Rows are points. Examples show where two turns around zero, p and q, send a point. Where does a point land after both, in the order given? Backwards means that the second turn is done in reverse. Each puzzle has new turns, and all numbers are rounded.

Turn p:
51; 28 -> 51; -29
-11; 13 -> 5; 16
-41; -40 -> -56; 14
Turn q:
3; 58 -> -29; 50
29; -22 -> 36; -3
-31; -36 -> -6; -47
Where do these land?
q, then p: -6; -40 -> -22; -34
q, then p: -42; -29 -> -50; -8
p, then q: 49; 47 -> 64; 22
q, then p: -1; 21 -> 8; 19

Turn p:
6; 21; 19 -> 8; 26; 10
-17; 10; -60 -> 14; -22; -58
-22; -76; 23 -> -64; -41; 31
-9; 25; -11 -> 10; 16; -22
42; 19; 30 -> 32; 22; 39
Turn q:
10; 61; -9 -> 40; 41; -25
37; -13; -39 -> 11; -36; -40
-18; -49; 44 -> -30; -23; 57
-29; 1; 4 -> -21; 19; 8
Where do these land?
q, then p: -28; 38; -19 -> 27; 24; -36
p, then q: -19; 39; -6 -> 16; 18; -37
q, then p: -30; -11; -2 -> -21; 18; -17
q, then p: 34; -42; 47 -> -31; -14; 63
p, then q backwards: 31; 5; -62 -> 67; 4; -19
p, then q: 12; -29; 43 -> -4; 16; 51

Turn p:
3; 5; -19; -2 -> 2; 2; -18; -7
12; -38; -9; 43 -> -2; -50; -14; 29
10; 24; 26; -19 -> 21; 25; 25; -8
23; -39; -25; 18 -> 3; -50; -22; -1
-43; 6; 30; -37 -> -35; 34; 39; -16
-5; 41; -3; -3 -> 11; 39; -10; 4
Turn q:
41; 0; 17; -16 -> 42; 19; -1; -9
-29; -6; -44; 10 -> -29; -41; -16; 12
-28; -24; -21; 33 -> -27; -31; 13; 32
7; 14; 25; -29 -> 10; 23; 2; -32
23; 31; 31; -1 -> 12; 47; -9; -6
-38; -40; -14; 17 -> -27; -40; 31; 16
24; 25; 5; -14 -> 18; 22; -22; -12
Where do these land?
q, then p: -21; -11; 28; -14 -> -4; 18; 34; -7
q, then p: 15; -31; -29; -17 -> 8; -45; 6; -14
q, then p: -18; -30; 22; 4 -> -3; 2; 39; 13
p, then q backwards: 30; -14; -13; 23 -> 19; -15; -35; -4
q, then p: 6; 35; 12; -9 -> 5; 29; -20; -14
q, then p: 20; -24; -10; 0 -> 18; -27; 5; 3
p, then q: -32; 76; -10; 13 -> -31; 30; -70; 19

Turn p:
7; 4; -15; -13 -> 17; -10; -3; -8
-7; -26; 32; -34 -> -6; 34; 21; -36
9; -1; -5; 16 -> -2; -10; 6; 15
11; -25; 7; 2 -> -8; -1; 27; -5
-5; 76; -4; 17 -> 26; 10; -57; 46
-15; -28; -15; 11 -> -26; -22; 6; -12
Turn q:
-4; -24; -22; -44 -> 5; -35; -42; 1
16; 7; -18; -28 -> 20; -1; -31; -8
6; 13; 37; 5 -> 16; 0; 34; -14
15; -12; -16; -38 -> 22; -20; -34; 1
-13; 6; -10; 47 -> -32; 31; 17; 15
-2; -9; 6; 44 -> -18; 18; 28; 25
-18; 20; 23; 12 -> -11; 6; 27; -22
Where do these land?
q, then p backwards: -23; 39; 20; 22 -> -6; -40; 29; -22
q, then p backwards: 11; -30; 8; -30 -> 15; 13; -39; 8
q, then p: 41; -21; -1; -28 -> 13; -31; 37; 20
q, then p: -13; -3; -9; 32 -> -19; 11; -26; 11
p, then q: -16; 16; -17; 3 -> -10; 3; -22; 15

Turn p:
7; 10; 7; 22; 9; -3 -> 15; 6; -4; 11; 8; -18
10; -14; -3; -6; -10; -76 -> 8; 2; 19; -36; -56; -37
1; 11; -35; 4; -1; 12 -> -17; -5; -32; 11; -4; 1
3; -23; 13; 9; -7; 16 -> 16; -22; 11; 6; 8; 13
6; 0; 1; -8; 15; 28 -> -2; -3; -11; -3; 28; 14
2; 11; 9; -4; -12; 18 -> 5; 10; -2; 10; 5; 20
-24; -8; 3; -5; -4; -13 -> -16; -3; 22; 1; -9; -4
-6; 4; 2; -8; 11; -9 -> -9; 8; 5; -9; 3; -8
0; 10; 2; -4; 1; 27 -> -2; 6; -9; 9; 18; 18
Turn q:
-12; -7; -50; 6; 2; 30 -> 6; 15; -51; 25; -2; 9
11; -10; 29; 13; -6; 2 -> 4; -15; 28; 5; -9; 12
6; -19; -17; -8; -6; -12 -> 4; -8; -16; -5; -19; -15
-3; -10; 40; 12; -10; -16 -> -15; -11; 40; -4; -15; 6
-9; 4; -18; 9; 22; 1 -> -5; 11; -12; 20; 11; -13
-2; 10; -21; -6; -15; -7 -> 5; 18; -16; -14; -8; -3
9; 10; -1; 2; -11; -7 -> 11; 9; 6; -10; -5; -1
15; 12; 38; -9; 21; 0 -> 3; -19; 33; -6; 29; -2
-15; 11; 1; -18; 4; 9 -> -13; 1; -10; -11; 18; 7
Where do these land?
q, then p: 0; -13; -4; 16; -7; 13 -> 10; -9; -7; 20; -3; 6
p, then q: -23; 16; -16; 6; 3; 6 -> -19; 23; 1; 14; -4; -1
p, then q: 10; -9; 6; -18; -7; 14 -> 7; -15; -13; 3; 12; 14
p, then q backwards: -30; 22; 3; -2; -7; 15 -> -27; 8; 6; 26; 10; 9
p, then q: 36; 14; -16; 19; -8; -21 -> 32; 17; -13; -19; -23; -16
p, then q: 6; -42; 7; -18; 6; -16 -> -9; -43; -3; -22; -4; 3
p, then q backwards: 9; 23; 8; -7; 14; 20 -> -8; 28; -13; -3; 6; 16
q, then p: -8; -11; 13; 4; 5; -31 -> -2; 7; 32; 0; -16; -3

Turn p:
9; -26; 31; 18; 43; 29 -> -25; 25; 29; 19; 17; 45
-29; 22; -17; 38; -15; -21 -> -26; -39; -20; 14; 4; -31
14; 31; -23; -12; -26; -32 -> 22; -4; -16; -15; 0; -50
-16; 11; -25; 19; -47; -7 -> 15; -45; -21; 16; -8; -25
36; -38; 12; -37; 4; -11 -> 31; 23; 44; -29; -9; 11
-48; 5; -21; 30; 44; 33 -> -49; -20; -35; 5; 29; 42
3; -14; 36; -29; 0; -3 -> 3; 26; 20; -8; -33; 10
31; 8; 7; -28; -4; 12 -> 31; 33; 0; -2; -1; 0
Turn q:
-14; -33; -18; 15; 32; -44 -> 10; -60; 20; -12; 23; -9
19; 32; 36; 5; 14; 57 -> -15; 59; 28; 38; -13; 6
-4; 25; 53; -10; -27; 28 -> -45; 44; -8; 10; -16; 26
2; -31; -24; -17; -11; -10 -> 27; -25; -16; -14; -11; 11
-16; 2; -46; 26; -7; -33 -> 13; -33; -25; -10; 23; -42
39; 11; 34; 6; -7; 19 -> -18; 31; 22; 3; -38; -3
-20; -35; -27; 16; 15; -6 -> 21; -45; -3; 17; 12; -3
-4; 29; -8; -41; -10; -12 -> 8; 28; -17; -35; 19; 12
Where do these land?
p, then q: 16; -22; -22; 6; -30; 4 -> 7; -12; 27; -3; -36; 2
q, then p: -40; 40; 0; -38; 34; -8 -> -33; 50; -22; -15; 29; 27
p, then q: -47; -21; 11; -2; 7; -11 -> -4; -10; -38; 16; -3; 34
p, then q: 16; -22; -27; 23; 15; 1 -> 4; -8; 39; 13; 4; 20
q, then p: 21; -23; 11; -20; -2; -30 -> 29; 10; 5; -8; -31; 20
p, then q backwards: 14; -29; 11; 26; -21; 54 -> -21; -38; 0; -10; 31; 47
q, then p backwards: 20; 76; 16; 6; -5; -10 -> 25; 38; 23; -15; 47; -39

Turn p:
24; 21; -52; -10; -17; 4; -2; -48 -> 12; 40; -38; -13; -22; 29; -20; -38
-23; 9; 27; 21; 1; -13; 22; 13 -> -10; -18; 18; 32; -15; -20; 8; 10
5; -23; -17; -3; 10; 3; 44; 9 -> 12; -46; -16; -10; -15; 0; -4; -11
-30; -6; 29; 18; 10; 14; -16; -2 -> -29; -3; 11; 20; 11; 9; 14; 29
27; -5; 24; 7; -9; -10; 8; -8 -> 9; -5; 27; 11; 5; 6; -24; -12
-19; -16; 16; 1; -2; -19; -33; 15 -> -1; 10; 4; 8; 28; -18; -2; 36
6; 0; 0; 28; -17; 9; -24; 19 -> 24; 15; 17; 6; 2; 14; 16; 24
14; -1; -16; 14; 35; -3; 24; 14 -> 17; -31; -11; 8; 5; 0; 23; -25
-6; 20; -12; -76; -12; 14; -24; -13 -> -34; 41; -14; -61; 1; -19; -12; -12
Turn q:
-5; -5; 40; 28; 3; -14; 7; 1 -> -17; -1; 2; -3; 0; -12; 39; -26
5; 19; -20; 40; -22; -33; 13; 21 -> -32; 18; 1; 35; -22; -13; 23; 29
2; 28; 26; -22; -12; 10; 3; 2 -> 28; 22; 24; 3; 7; 5; 7; -15
34; 33; 21; -16; 44; -16; 8; 7 -> 36; 31; -25; -18; 22; -1; 37; 14
35; -15; -8; -12; -10; 15; 30; 4 -> 31; -7; -4; -9; -36; -17; -6; 11
-8; -8; -3; 1; -20; 3; -27; 19 -> -16; -12; 31; -2; 3; 9; -5; 13
-5; -23; -18; -16; -10; 25; -19; -41 -> 8; -31; 0; 1; 15; -10; -49; -13
-19; -5; -15; 27; 42; 10; 8; 0 -> -15; -16; -43; 6; 0; 28; 9; -5
-39; -26; -23; -30; -17; 0; -21; -14 -> -25; -4; 15; -13; 9; 10; -57; -9
Where do these land?
q, then p backwards: -21; 22; 8; -29; 22; -5; 25; 18 -> 19; 18; -29; 2; -16; 20; -27; -21
p, then q: -25; -18; -7; 28; -3; 17; -22; 3 -> 6; -7; 1; 4; -32; 31; 15; 15
p, then q backwards: 0; -33; -33; 26; -30; 19; -7; 12 -> 27; 9; -25; -19; 26; 27; 8; 32
p, then q: -1; -41; -19; 0; 15; 36; -19; -5 -> 25; -17; -12; -21; -18; 40; -21; 11
q, then p: 6; 38; 25; -26; 1; -4; 42; -8 -> 9; 30; 15; 11; -21; 8; -5; -52
q, then p: 5; 32; -6; -25; 10; 2; -12; 6 -> 3; 2; 19; -7; 10; 5; 30; -24
q, then p backwards: 22; 4; 2; 5; 13; -43; 4; -4 -> -30; 11; -12; -19; 5; -11; -26; 16
q, then p backwards: 23; -13; 34; 8; -10; -24; -22; 17 -> -8; 13; 20; -19; 12; 15; -9; 44
p, then q: -4; -11; -15; 45; -9; 34; -4; -10 -> 25; -30; 13; 18; -36; 19; 6; 1
p, then q: -5; 21; 12; -33; -9; -34; 15; -30 -> -34; 13; 9; 19; 44; -12; -14; -2

Turn p:
24; -38; -39; -28; 10; -14; -13; 26; -12 -> -32; -6; -3; 21; -51; -2; -2; -30; 25
-18; -27; 19; 0; -8; -8; -16; -20; 9 -> -6; -1; 0; 8; 35; 14; -5; -8; 26
25; -8; -4; 22; -17; -11; -6; 5; 9 -> 12; 11; -3; 36; -2; -2; -1; -9; -7
10; -20; 20; 9; 14; 14; -1; 3; 11 -> 9; 1; -18; 7; 2; 7; -26; 12; 14
33; -20; 18; 2; -29; -1; 16; 2; -9 -> 23; -27; 4; 35; -6; 16; -11; -6; -6
-21; -6; -3; -5; -13; 31; 5; 14; 12 -> -18; -9; -20; -1; 3; 17; 13; 26; -5
26; 49; 7; -21; -4; -13; -3; -1; -4 -> 11; 9; 51; -7; -16; -8; -4; 10; -23
-54; -36; -11; -4; 17; -7; 12; 6; -13 -> -29; -28; -33; -22; 17; -15; 14; -14; 30
-61; -21; -25; 7; 12; 15; -16; 16; 2 -> -50; 4; -43; -20; 19; -6; 19; -1; 11
28; 43; 7; 3; -3; 13; 3; -29; -26 -> 33; 9; 27; -24; -8; 16; -9; -9; -38
3; 57; 17; 15; 10; -8; 2; 4; 3 -> 18; 19; 23; -17; 8; -29; -7; 21; -33
6; 27; -6; 0; 10; -11; 17; -26; 18 -> 31; 17; 17; -16; -2; -9; 19; 8; 5
Turn q:
9; 9; 3; -14; 25; 11; 76; 9; -17 -> 41; -22; -41; 23; -10; -4; 43; 0; -31
-11; 9; 20; 14; 24; 0; 31; -14; 3 -> 9; -23; 3; 27; -20; 15; 16; 10; -14
-1; 13; 5; 20; -45; -19; -21; 17; 10 -> -21; -4; 12; -44; 2; -3; -28; 19; -11
-6; -21; 21; 9; 20; 73; 1; 5; 11 -> 17; -18; -1; -3; -6; 32; 41; 0; 59
6; 3; 4; -17; -4; -11; -20; -11; 8 -> 3; 17; 15; 1; -7; -12; -18; -4; 5
-23; 4; -6; -18; -10; -16; -11; 8; -3 -> 0; 22; 14; -3; 19; -7; -4; 14; -12
3; 13; -25; -9; 19; 21; -23; -3; 9 -> 12; 7; -9; 16; 20; 6; -21; -3; 31
0; -28; -22; 16; -4; -9; 9; -2; 1 -> -34; 6; -20; 3; 1; -1; 10; -3; -3
1; 4; 22; 17; -65; -25; 2; -20; 5 -> -22; 12; 13; -46; -38; 11; -19; 9; -34
5; 11; -18; -11; 13; -14; -20; 4; -36 -> 6; 5; 7; 9; 35; -7; -14; -29; -14
15; -16; -4; -6; 25; -12; -24; 7; 8 -> -12; -1; 9; 16; 7; -28; -6; -13; 21
Where do these land?
q, then p backwards: -17; -10; -7; 33; -9; 21; 22; 3; 11 -> -20; -15; -10; -17; -12; 36; 9; 5; 9
p, then q: -3; 10; 21; -10; 11; -8; -8; 27; -15 -> -15; 10; 34; -4; 14; -11; 3; 1; -3
q, then p backwards: -5; 22; 12; -28; 17; -44; 11; 41; -38 -> -10; 47; 23; 38; -27; -35; 20; 5; -18
q, then p: -9; -24; 14; 27; 2; 9; 10; -36; 26 -> -7; -13; -21; 15; 26; 18; 27; 25; -21
p, then q: 25; 21; 17; -16; 17; -13; 16; 44; -7 -> -28; 4; 32; -39; 7; -26; -1; -3; -16
q, then p: -27; 8; 14; 23; -33; 13; 25; -30; 49 -> -42; -21; -12; 28; -9; 21; 14; 34; -42
q, then p: -19; 13; -1; -8; 11; 15; -19; -6; 10 -> 4; 19; -6; 7; -2; -1; -20; 24; -5
q, then p backwards: 26; -34; -19; -6; -21; -5; -31; 3; -15 -> -25; -5; -19; 5; 30; -20; -34; -10; -18
p, then q: 12; 6; -33; 7; 16; -12; -19; -2; 7 -> 12; 4; -1; -4; -12; 14; -28; 14; -25
q, then p: 19; -1; -3; 4; -17; 12; -10; -29; -28 -> 8; 12; 14; -21; 7; 39; 8; -6; -3
q, then p: -1; -11; -17; -26; 5; 13; 3; -16; 1 -> 19; 21; 5; -5; -7; -6; 15; 8; -17
